Rows are points. Each copy is the shape, with its points in the same order, turned, moved and blurred by noise. Some copies are also mirrored. Which?

Shape (5 x 2):
[[ 30 -14]
 [-27  29]
 [ 11  -9]
 [-26   1]
 [-28  47]]
Copy 1 (5 x 2):
[[ 25 -23]
 [-30  22]
 [ 14  -5]
 [ -2  26]
 [-50  18]]
Copy 1 is: mirrored
Copy 2 (5 x 2):
[[  5  26]
 [ 43 -36]
 [  6   4]
 [ 14 -33]
 [ 60 -45]]
Copy 2 is: mirrored
Copy 3 (5 x 2):
[[ 24 -25]
 [-18  40]
 [  2 -15]
 [-28   6]
 [-15  54]]
Copy 3 is: only turned
Copy 4 (5 x 2):
[[-18 -36]
 [-12  41]
 [ -9 -17]
 [  7  20]
 [-33  49]]
Copy 4 is: mirrored

Shape (8 x 3):
[[-56  18  19]
 [ 35   0 -29]
 [ 38  19 -20]
 [-43   1  40]
 [ 12  21 -34]
 [-16  30  24]
 [ 27  25 -15]
 [-34   4  21]]
Copy 1 (8 x 3):
[[-53  15  20]
 [ 43   6 -21]
 [ 46  22  -8]
 [-44  -6  37]
 [ 21  27 -23]
 [-13  23  31]
 [ 34  26  -3]
 [-31   1  20]]
Copy 1 is: only turned
Copy 2 (8 x 3):
[[ 32 -35 -48]
 [  4  52   3]
 [ 24  56   4]
 [ 27 -44 -19]
 [ 12  50 -23]
 [ 46  -5 -20]
 [ 32  48  -3]
 [ 22 -22 -29]]
Copy 2 is: mirrored
Copy 3 (8 x 3):
[[-45 -27 -25]
 [ 34  41 -13]
 [ 41  30 -28]
 [-28 -45  -6]
 [ 13  37 -33]
 [ -8 -26 -38]
 [ 27  21 -35]
 [-25 -23 -10]]
Copy 3 is: mirrored

Shape (7 x 4):
[[-26  12   5  31]
 [-15  26   6  10]
 [ 18 -25  -9 -13]
 [  0  21  -8 -24]
 [ 25 -10 -55 -23]
 [ 44 -19  -4  11]
 [  1  44   8 -13]]
Copy 1 (7 x 4):
[[-19  23  20  44]
 [  6  15  18  37]
 [-11 -18   7 -17]
 [ 24  -8  -2  16]
 [  0  -9 -39 -22]
 [-12   9  20 -35]
 [ 38  14  15  25]]
Copy 1 is: mirrored
Copy 2 (7 x 4):
[[-23  16   7  30]
 [ -8  22  10   8]
 [ 12 -30 -21  -3]
 [  6   9  -5 -25]
 [ 14  -8 -60 -24]
 [ 37 -23 -24  22]
 [ 13  28  17 -18]]
Copy 2 is: only turned

Shape (9 x 6):
[[  9  -5  11  34   6  10]
 [ -6   9   4  26 -57  -2]
 [ -3   6 -12  -5   7  -5]
 [ -7  -7  13   0  13  -2]
 [  6  12   9   4 -15  14]
 [ 14   9   8  -8   2   7]
 [  9  -6  -9  -9   4  -1]
 [ -1 -19   1   2   1  10]
 [ -9  -3  -7  -8  14  14]]
Copy 1 (9 x 6):
[[ -9   0  -3  29   3  22]
 [ 23  24 -15  45 -29 -19]
 [ -2   9  -9  -9   7  -9]
 [ -9  -2  15   0   3   1]
 [ 14  16  -4   8 -15   9]
 [ 15   6   1  -7  -1  12]
 [  5  -7  -8  -9   4  -4]
 [ -8 -11  -3   3 -11   0]
 [-14   3  -3 -16  -7   2]]
Copy 1 is: only turned
Copy 2 (9 x 6):
[[ -7 -14  -6  34  -2  -5]
 [-18  -7 -15   5 -60   8]
 [ -4   7  -4 -12   6   2]
 [ -6 -19   6  -2  10   2]
 [  1   1   9  11 -20  13]
 [ 11   0  15   6  -3   5]
 [ 13  -1  -7  -9   4   3]
 [  5 -18 -11   4   5  14]
 [ -2  -3  -1  -3  17  20]]
Copy 2 is: only turned

Shape (12 x 8):
[[ 40   5 -15 -29  45 -22  13 -38]
 [ 13   3  16 -17 -25 -22 -33 -27]
 [-54  19  47 -11  -3  -8   9  56]
 [  9 -10 -22 -18  34   0 -17 -22]
 [-10   1   4   6  31 -11  -3 -43]
 [-18  20 -23 -31 -23 -18 -24   6]
 [ 21 -17   1 -44  36   3   6  -6]
 [-29  10  31  19 -14 -50   6  60]
 [ 20  -8 -28  -8  18  38 -34  -1]
 [ 21  30  -4 -10  -1  -4  11 -22]
 [-17  -1  -6 -17 -42 -33  10  -8]
 [-25  -7  18  -2 -31 -15  22  33]]
Copy 1 (12 x 8):
[[ 45 -32 -25 -21  26 -43  14   3]
 [ 18   2  15  -8   3  -3 -20 -45]
 [-49  38  32  27  19  21  52   3]
 [ 13 -22 -13   0  38 -22 -18  11]
 [-15 -28   3 -13  19 -49  -3  -7]
 [ -7  35 -22  -1  27   5 -17 -15]
 [ 28 -29  -9  -8  45   4  17  15]
 [-25  38  11  52 -20  -1  49 -10]
 [ 18  -3   8   0  40  -4 -47  40]
 [ 16   7  -6 -33  -2 -21   1   1]
 [-17  14 -26  -3 -14  12   1 -29]
 [-28  13   0  17 -21  27  26   1]]
Copy 1 is: mirrored
Copy 2 (12 x 8):
[[ 27  36  18  10  24 -19  35 -44]
 [ -6   6  16   1 -39  -2 -32 -41]
 [-58 -19  30   5  13 -17 -37  51]
 [  7  -7   1  10   2  -7  33 -32]
 [ -3 -10  -3  21  30  -8  -1 -47]
 [-37   3 -17 -25 -29  -9  -2 -16]
 [ 13   2  35  -5  13 -13  37  -8]
 [-28  -4  -4  20  -4 -44 -54  49]
 [  0 -12   1  19 -20  34  43 -17]
 [ -3  32  -1   2   8  14  -7 -20]
 [ -3  -3 -12 -33 -12 -19 -36  -9]
 [ -6 -16   4 -13  -2  -9 -42  35]]
Copy 2 is: mirrored

Shape (14 x 11):
[[-21  41 -19  12 -29  23  43   5 -22 -43 -24]
 [-36 -27  22  23   8   5  41  38  26   1  -4]
 [ 16  22 -21  42  -5   2 -33  39  38   3  10]
 [  3  -2 -21 -15  25  11  -2  26  43 -40  -5]
 [ 28  51 -31  -7  28 -23  -3  -2 -40  30   8]
 [-12  29  28  11 -49   7   6  15  14  19 -24]
 [ -3 -11  20   7  -5 -23 -18 -16  48  10  21]
 [ 26 -23   7  38 -26   0  29 -39  13 -36  -2]
 [ -3 -29 -15  -1 -25   1 -17 -36   0   8  29]
 [-14 -29   8 -19  26 -40 -39 -34   3 -41  40]
 [-36  41  13 -24  31 -12  23 -12  -2 -24  42]
 [-10  28  25  11 -35  41 -39 -41  -8 -18 -21]
 [-14 -27 -44  10  30  43  45  27   6 -29  -6]
 [ 42   7  26   1 -24  30   1  37  -2   4   1]]
Copy 1 (14 x 11):
[[-23  30 -38   6 -48  11  51   7 -35 -47 -28]
 [ -9  -9  14  18   5  -5  50  31  34  -9 -33]
 [ 13  30  -9  46 -32  18 -31  32  19   6  -1]
 [ 10  15 -46   8   8  14 -11  24  34 -38 -46]
 [ 30  53 -40  -1   4 -25 -11   8 -59  22  -3]
 [-28  27  26  -3 -54 -11  12  -8  -4  -7 -24]
 [  2  -4   3  16   3 -31 -18 -17  31  -8   3]
 [ 29 -21 -14  35 -31 -10  32 -40   4 -40  -2]
 [ -1 -33 -23  -9   1  -9 -13 -17 -11  -6  28]
 [  0 -33 -22  14  45 -47 -37   8 -15 -57  10]
 [-26  42 -22   6  48 -33  21  12 -20 -51  -8]
 [-36   1   6  10 -33  23 -27 -54 -37 -35 -21]
 [ 10  -9 -56   3  12  44  55  34  13 -12 -36]
 [ 38  31  27 -16 -32  24  -3   8  -2 -12 -14]]
Copy 1 is: only turned
Copy 2 (14 x 11):
[[-20  38 -22  23  13  31  46   3   0 -43 -36]
 [-29 -41   5  18  26  17  42  25  31   8  11]
 [ 25  20 -35  36  -3   5 -11  43  43  23  10]
 [ 21  -7 -29  -7  48  15  -9  17  45 -18   5]
 [ 43  44 -29 -20   6 -33  21  12 -39  26  -9]
 [-35  25   3   9 -29   4  21  16  36  19 -33]
 [ -9 -14  -2  10 -10 -23 -14 -17  44  26  29]
 [ 19 -16  12  45 -18  12   9 -44  23 -29  -7]
 [ -3 -16 -28  -1 -35   7 -15 -33  -4   4  20]
 [-10 -21 -17   3  28 -40 -49 -34 -10 -17  43]
 [-25  36  -6 -15  46 -15  25 -16  -8 -12  43]
 [-29  47  -1  19 -12  28 -40 -34  10   8 -39]
 [ 21 -33 -34   7  44  60  36  16   2 -21   1]
 [ 16  14  28  -4 -25  23  -1  42  16  -4 -10]]
Copy 2 is: only turned
